Every row gives one point. Each copy is the shape, with its points in the same order, turned, moved and blurred by noise. Some copies are also mirrored. Which?

Shape (6 x 2)
[[-0.09  0.02]
 [ 0.50 -0.16]
 [-0.90 -0.21]
 [-0.40  0.42]
 [ 0.12  0.37]
 [-0.68  0.07]]
Copy 1 (6 x 2)
[[ 0.00 -0.16]
 [ 0.46  0.22]
 [-0.20 -1.05]
 [-0.46 -0.23]
 [-0.18  0.16]
 [-0.34 -0.68]]
Copy 1 is: only turned
Copy 2 (6 x 2)
[[-0.21  0.05]
 [ 0.43  0.23]
 [-0.73 -0.51]
 [-0.58  0.29]
 [-0.20  0.48]
 [-0.71 -0.21]]
Copy 2 is: only turned
Copy 3 (6 x 2)
[[-0.09  0.13]
 [ 0.35 -0.27]
 [-0.41  0.91]
 [-0.59  0.14]
 [-0.28 -0.20]
 [-0.46  0.58]]
Copy 3 is: mirrored
Copy 4 (6 x 2)
[[ 0.03  0.06]
 [ 0.01 -0.42]
 [-0.43  0.90]
 [ 0.25  0.53]
 [ 0.34  0.07]
 [-0.11  0.64]]
Copy 4 is: only turned

Shape (9 x 4)
[[-0.09  0.96 -0.26  0.46]
 [ 0.28  0.06  0.00  0.17]
 [-0.42 -0.11 -0.31  0.31]
 [-0.11 -0.01 -1.17  0.15]
 [ 0.57 -0.48  0.11 -0.33]
 [-0.51 -0.65 -0.01  0.18]
 [-0.60 -0.46 -0.21 -0.87]
 [ 0.39 -0.15  0.41 -0.58]
 [ 0.41 -0.04 -0.13  0.02]]
Copy 1 (9 x 4)
[[-0.35  0.96  0.00  0.23]
 [ 0.01  0.08  0.33 -0.07]
 [-0.15 -0.07 -0.34  0.26]
 [-0.75  0.02 -0.58 -0.39]
 [ 0.36 -0.42  0.48 -0.57]
 [ 0.26 -0.61 -0.33  0.33]
 [ 0.75 -0.33 -0.82 -0.44]
 [ 0.77 -0.02  0.42 -0.49]
 [-0.02  0.01  0.32 -0.31]]
Copy 1 is: mirrored
Copy 2 (9 x 4)
[[ 0.98  0.20  0.18  0.68]
 [ 0.40  0.01  0.10 -0.24]
 [ 0.02 -0.30  0.34  0.35]
 [ 0.20 -0.74 -0.41  0.58]
 [-0.11  0.09 -0.21 -0.77]
 [-0.48 -0.26  0.58  0.04]
 [-0.90  0.23 -0.27  0.22]
 [-0.15  0.60 -0.18 -0.58]
 [ 0.35 -0.04 -0.09 -0.32]]
Copy 2 is: only turned

Shape (13 x 8)
[[-0.74  0.48  0.03 -0.27 -0.43  0.10  0.40  0.14]
 [-0.20 -0.31  0.06  0.41  0.31  0.52 -0.35 -0.65]
 [-0.78  0.60  0.00  0.06 -0.76 -0.56  0.14 -0.08]
 [ 0.43  0.40 -0.38 -0.46 -0.05  1.00 -0.29 -0.26]
 [ 0.27 -0.15 -0.48  0.30 -0.43 -0.02 -0.02 -0.23]
 [-0.65 -0.23  0.32  0.11 -0.39 -0.26  0.27 -0.17]
 [ 0.74 -0.58  0.55  0.35 -0.07 -0.26 -0.01 -0.02]
 [-0.30  0.42  0.45  0.11 -0.47  0.05 -0.07  0.04]
 [ 0.40  0.02  0.86  0.60  0.02  0.32 -0.04 -0.97]
 [-0.22  0.42 -0.36  0.15  0.95 -0.39 -0.81  0.84]
 [ 0.11 -0.15 -0.21 -0.46 -0.79 -0.16  0.01  0.03]
 [-0.54  0.36  0.39 -0.64  0.18 -0.21  0.28 -0.27]
 [ 0.12  0.51 -0.58  0.46  0.05 -0.05  0.27  0.52]]
Copy 1 (13 x 8)
[[-0.12  0.42  0.35 -0.04 -0.74  0.19 -0.43  0.32]
 [-0.50 -0.68  0.17  0.07  0.48  0.23 -0.16 -0.34]
 [-0.34  0.44  0.56 -0.72 -0.78 -0.32 -0.43 -0.02]
 [ 0.24 -0.95 -0.53  0.24 -0.50  0.31 -0.33  0.30]
 [ 0.00 -0.62  0.34 -0.06 -0.30 -0.45  0.11 -0.17]
 [-0.30  0.24  0.80 -0.32 -0.02  0.07 -0.10  0.10]
 [ 0.68 -0.25  0.32 -0.39  0.74 -0.32  0.39 -0.12]
 [ 0.13  0.05  0.38 -0.48 -0.22  0.04 -0.55 -0.03]
 [ 0.11 -0.79  0.23 -0.78  0.50  0.61  0.11 -0.56]
 [-0.25  0.55 -0.82  0.54  0.32 -0.87 -0.72 -0.58]
 [ 0.23 -0.21  0.36 -0.23 -0.42 -0.48  0.07  0.67]
 [-0.38  0.49 -0.20 -0.40 -0.23  0.35 -0.02  0.40]
 [ 0.28  0.11  0.00  0.40 -0.69 -0.47 -0.09 -0.61]]
Copy 1 is: only turned
Copy 2 (13 x 8)
[[-0.44 -0.21  0.64 -0.16 -0.15  0.49  0.15 -0.29]
 [-0.46 -0.93 -0.36  0.53  0.42 -0.23 -0.32  0.05]
 [-0.60 -0.39  0.95 -0.73 -0.17  0.02 -0.02 -0.71]
 [-0.38  0.43 -0.41 -0.05  0.59  0.14 -0.29  0.64]
 [-0.19 -0.53  0.01 -0.47  0.45 -0.55  0.16  0.36]
 [-0.15 -0.96  0.73 -0.03  0.03 -0.09 -0.05 -0.40]
 [ 0.54 -0.56  0.44  0.31  0.32 -1.17 -0.14  0.29]
 [-0.43 -0.19  0.67 -0.04 -0.09 -0.16 -0.37 -0.17]
 [-0.36 -0.49  0.45  0.70  1.18 -0.76 -0.29 -0.07]
 [-0.11  0.11 -0.70  0.13 -1.10 -0.57 -0.28 -0.56]
 [ 0.27 -0.32  0.51 -0.73  0.04 -0.10 -0.17  0.35]
 [ 0.14 -0.09  0.57  0.10  0.25  0.40 -0.05 -0.68]
 [-0.47  0.10 -0.04 -0.33 -0.32 -0.64  0.59 -0.01]]
Copy 2 is: mirrored
Copy 3 (13 x 8)
[[-0.20  0.25 -0.38  0.03  0.74 -0.01 -0.17 -0.55]
 [-0.16 -0.58 -0.29 -0.09 -0.69  0.51 -0.24  0.34]
 [ 0.06  0.53 -0.63  0.13  0.42 -0.49 -0.43 -0.30]
 [ 0.38 -0.57  0.29 -0.62 -0.25  0.67 -0.22 -0.75]
 [ 0.77 -0.32 -0.31 -0.17 -0.08 -0.03  0.15  0.16]
 [-0.30  0.16 -0.65  0.18  0.19 -0.09  0.11  0.08]
 [ 0.15  0.23  0.27 -0.02 -0.59  0.17  0.76  0.61]
 [-0.14  0.44 -0.26 -0.26  0.12  0.08 -0.24 -0.09]
 [ 0.06  0.39 -0.25  0.21 -1.01  0.86  0.05  0.17]
 [-0.26 -0.54  1.09 -0.14  0.10 -0.67 -0.78  0.52]
 [ 0.33 -0.12 -0.31 -0.37  0.16 -0.30  0.53 -0.44]
 [-0.61 -0.01  0.01  0.37  0.17 -0.03  0.03 -0.63]
 [ 0.63 -0.27  0.38  0.14  0.61  0.04 -0.36  0.32]]
Copy 3 is: only turned

Shape (16 x 11)
[[ 0.07  0.65 -0.29 -0.34  0.51  0.19 -0.49 -0.06  0.55 -0.88 -0.37]
 [ 0.45  0.72 -0.02  0.63 -0.37 -0.24 -0.11 -0.13  0.06 -0.61  0.66]
 [ 0.55  0.44 -0.36 -0.48  0.08 -0.44 -0.17 -0.48  0.76 -0.17  0.15]
 [ 0.17  0.92 -0.34  0.13  0.48  0.23  0.27  0.00  0.55 -0.52 -0.35]
 [ 0.10 -0.69  0.30  0.11  0.54  0.21 -0.16 -0.03  0.20  0.47  0.27]
 [-0.71 -0.67  0.25 -0.22 -0.39  0.23 -0.20 -0.32  0.47  0.54 -0.21]
 [ 0.03 -0.56 -0.02 -0.47 -0.12  0.73  0.14  0.05  0.04  0.58  0.04]
 [-0.23 -0.60 -0.34  0.23  0.15  0.22  0.17 -0.36 -0.02  0.32 -0.22]
 [ 0.85  0.20 -0.45  0.21  0.08 -0.36 -0.50 -0.03  0.66 -0.31  0.09]
 [ 0.05  0.36 -0.67  0.49 -0.35 -0.83  0.40  0.63 -0.32 -0.18  0.67]
 [ 0.05  0.29  0.06  0.83 -0.41 -0.37  0.38  0.70 -0.94  0.62 -0.40]
 [ 0.10  0.13  0.17  0.66 -0.63 -0.63  0.80  0.76 -0.29 -0.55 -0.04]
 [ 0.76  0.47 -0.42 -0.21  0.60 -0.15 -0.09 -0.40 -0.36 -0.61 -0.33]
 [ 0.10 -0.25 -0.23  0.41 -0.38  0.30  0.31  0.01  0.10  0.21 -0.40]
 [-0.11 -0.51  0.57  0.16  0.21  0.27  0.25 -0.49  0.40  0.69  0.03]
 [ 0.48  0.56 -0.01  0.02  0.18  0.04 -0.05 -0.15  0.60 -0.39 -0.36]]
Copy 1 (16 x 11)
[[ 0.56 -0.15  0.31 -0.67  0.24  0.65 -0.09  1.09 -0.41 -0.15 -0.22]
 [-0.06 -0.06  0.05  0.18  0.79  0.67 -0.06  0.25  0.14 -0.88  0.56]
 [ 0.69  0.23  0.00 -0.33  0.47  0.35  0.57  0.46  0.23  0.13  0.10]
 [ 0.22  0.04  0.79 -0.50  0.66  0.42 -0.29  0.58 -0.44  0.00 -0.05]
 [ 0.95 -0.69 -0.28 -0.03 -0.03 -0.24 -0.38 -0.50 -0.10 -0.19 -0.25]
 [ 0.58 -0.01 -0.41 -0.28 -0.61  0.36 -0.59 -0.58  0.43  0.08 -0.78]
 [ 0.52 -0.15 -0.27  0.38 -0.58 -0.07 -0.47 -0.37 -0.26  0.38 -0.36]
 [ 0.32 -0.31 -0.05 -0.53 -0.41  0.07 -0.42 -0.67 -0.16  0.07  0.02]
 [ 0.37 -0.22 -0.24 -0.36  0.74  0.43  0.67  0.23 -0.30 -0.33  0.00]
 [-0.61  0.43 -0.29 -0.18  0.54 -0.46 -0.13  0.03  0.02 -0.94  0.58]
 [-1.21 -0.55  0.29  0.09  0.08 -0.55 -0.39 -0.49  0.23 -0.56 -0.17]
 [-0.65  0.35  0.55  0.09  0.13 -0.17 -0.12 -0.29 -0.05 -1.42 -0.07]
 [ 0.23 -0.58  0.61 -0.40 -0.02  0.17  0.43  0.73 -0.28 -0.09  0.59]
 [-0.15 -0.09  0.14 -0.13 -0.13  0.30 -0.22 -0.65 -0.31 -0.07 -0.27]
 [ 0.90 -0.40  0.15  0.01 -0.06  0.07 -0.49 -0.87  0.35  0.08 -0.38]
 [ 0.38 -0.13  0.53 -0.27  0.48  0.54  0.17  0.39 -0.17 -0.10 -0.25]]
Copy 1 is: mirrored
Copy 2 (16 x 11)
[[-0.70 -0.60  0.26  0.24 -0.63  0.30 -0.26 -0.53 -0.09 -0.72 -0.42]
 [ 0.15 -0.05  0.63  0.44 -0.93 -0.08  0.02 -0.70  0.15  0.23  0.64]
 [-0.85 -0.03  0.24  0.17 -0.43  0.77  0.07 -0.32  0.38  0.02  0.16]
 [-0.12 -0.32  0.52 -0.21 -0.95  0.60 -0.25 -0.44 -0.22 -0.40 -0.41]
 [-0.09  0.31  0.27  0.30  0.21 -0.28  0.10  0.79  0.24  0.12 -0.43]
 [-0.37  0.15 -0.27  0.84  0.23 -0.06 -0.69  0.45 -0.27  0.71 -0.70]
 [ 0.07 -0.08 -0.07  0.52  0.18  0.20 -0.36  1.09 -0.32  0.07 -0.07]
 [ 0.23  0.13  0.17  0.38  0.40  0.13  0.08  0.19 -0.40  0.32 -0.61]
 [-0.32  0.04  0.78  0.37 -0.11  0.43 -0.14 -0.68  0.59 -0.28  0.18]
 [ 0.62  0.99  0.03  0.06 -0.58  0.10  0.07 -0.66 -0.24 -0.05  0.76]
 [ 1.25  0.28 -0.22 -0.54  0.14 -0.21 -0.59 -0.21 -0.23  0.42  0.49]
 [ 1.28  0.48 -0.37  0.27 -0.80  0.10 -0.33 -0.61  0.20  0.13  0.17]
 [-0.04 -0.80  0.14 -0.19 -0.19  0.47  0.56 -0.54  0.06 -0.45  0.06]
 [ 0.59 -0.01  0.20  0.44  0.09  0.45 -0.42  0.06 -0.26  0.44 -0.21]
 [-0.10  0.07  0.21  0.21  0.02 -0.01 -0.14  0.83  0.19  0.76 -0.61]
 [-0.22 -0.42  0.48  0.10 -0.63  0.47 -0.34 -0.37  0.26 -0.06 -0.25]]
Copy 2 is: only turned
